Each row of a before or after table is a point. One or more steps were done to the points. Then noise was added and the rows were shuffled. The steps act on columns, c1 being the first. Name the steps. A step turns or swaps two columns, mirrors them in a line or flattens them onto one, adds a multiple of one to another, or multiplies or shifts one. Angles are multiples of 10 degrees, from the lower column toward the higher: turns from -170 to 170, lines from 10 to 170 but not 90. Use the fewest steps. Two steps may share a column if one is a turn and the other turns, adds or multiplies; they go together, in the order done. Otherwise the lowest column goes first.

Before (8 x 2):
[[-4.9 -7.5]
 [ 4.0 -1.9]
 [-4.2  3.6]
 [-6.0 -1.3]
 [ 0.7  1.0]
 [-0.6  1.1]
 [ 7.7 -5.0]
 [ 2.3  2.1]]
After, 8 rows:
[[ 1.7  2.1]
 [ 0.8  1.0]
 [-4.6  7.6]
 [-7.7 -5.0]
 [ 3.7 -4.2]
 [ 1.1 -0.8]
 [-2.3  3.9]
 [-1.4 -6.5]]
Steps: swap c1 and c2

Before, 10 rows:
[[ 4.9  4.7 -6.5  1.1  0.8  2.7]
 [ 7.3  4.5 -4.9 -4.9  2.9  7.2]
 [ 1.5  3.5 -4.8 -6.2  4.7  2.7]
 [ 5.0 -4.9 -2.4 -4.0  3.7  0.7]
 [-5.7 -1.0  5.9  6.7  5.6  2.3]
 [-2.3  2.2 -7.5 -2.6  3.0  2.2]
 [-0.1 -3.2  4.4  5.3 12.1 -3.7]
 [ 3.6  1.7 -7.6 -2.4 -0.7  3.8]
 [ 0.2 -2.0  3.0  7.5  7.4 -4.8]
 [ 0.3  5.2  1.2 -3.2  0.1  0.3]]
After, 10 rows:
[[ -5.6  -7.0   6.0  -6.3   2.0   2.1]
 [  7.2  -1.8  -4.7   5.5   1.4   7.3]
 [  4.9  -1.0  -6.9  -1.1   0.9   3.1]
 [ -2.1  -4.0  -7.8   2.3   0.9   1.9]
 [  0.0  -8.6   2.9  -8.2   2.8  -4.5]
 [  1.1  -2.4  -4.7   5.4   1.8   2.8]
 [  0.1  -0.5   0.8   3.2   0.0   0.4]
 [  5.0 -10.5  -2.4   4.0   1.2   0.7]
 [  0.4  -9.2   4.6  -5.1   4.8  -3.6]
 [  3.4  -4.1  -7.6   2.6  -0.5   3.6]]
Steps: shift c2 by -6.0; multiply c4 by -1; multiply c5 by 0.4

Before:
[[ -0.2   3.2  -8.2  -2.8  -3.7  -4.5  -2.8   1.2   0.2]
 [ -2.4  -2.6   0.1  -3.5  -0.1   5.1   0.8   4.6   0.6]
 [ -5.4  -0.7  -3.3   5.0   5.8  -5.2  -4.1  -6.6  -4.2]
 [  2.3   3.8  -4.7  -1.6   7.2  -4.7  -2.9 -11.4  -5.7]
 [ -1.9   1.7   1.6  -1.4  -3.7   2.2   3.0   3.0   4.2]
 [  0.7   1.3  -2.7   3.1  -7.9   3.3   3.1   1.3  -1.9]
 [ -2.9   6.4  -0.5  -2.1  -4.7  -1.2  -0.6   2.6  -6.1]
 [  3.3  -2.7   1.7  -1.1  -7.1   0.6   0.1   7.7  -2.3]
 [  1.7   5.4   3.9   6.3   1.1  -4.3  -9.0  -5.4  -1.3]
 [ -2.7  -2.4   1.2  -4.3  -9.2  -2.1   2.2   0.8  -0.2]
 [ -1.9   2.8  -3.7   1.3   3.0   0.6 -10.8 -11.5  -5.0]]
After (11 x 9):
[[  3.0   3.6  -8.1   4.7   5.9  -3.0  -3.7  -7.1   5.4]
 [-10.4  -6.0   7.6  -3.8  -0.2   0.8   0.9   4.4  -0.2]
 [  2.3  -1.8   9.1  -1.0  -7.1  -2.1   0.0   7.7   1.2]
 [  0.3   0.8   0.1  -4.7  -9.8  -3.5   1.6   1.0  -0.8]
 [ -4.2  -2.2   3.8   3.1  -8.1   3.0   3.0   1.0   2.6]
 [ -3.1   0.6 -15.3   1.5   2.3   2.7 -11.0 -12.2   6.3]
 [  8.1   5.7 -12.2   6.3   1.0   2.4  -9.0  -4.6  -0.5]
 [ -5.4  -1.1   4.7  -2.0  -4.1   2.1   3.0   2.5  -4.4]
 [ -1.0   4.1   1.6  -2.4  -4.8   4.8  -0.5   2.7   5.4]
 [  9.5   6.3 -15.3  -1.6   7.4   1.2  -3.0 -11.4   6.3]
 [  7.0   5.3  10.1  -2.2  -3.4  -0.1  -2.8   1.6   2.4]]
Steps: add -1.5 times c6 to c1; turn c2 and c6 by 60 degrees; turn c3 and c9 by -160 degrees; add 1.5 times c8 to c3
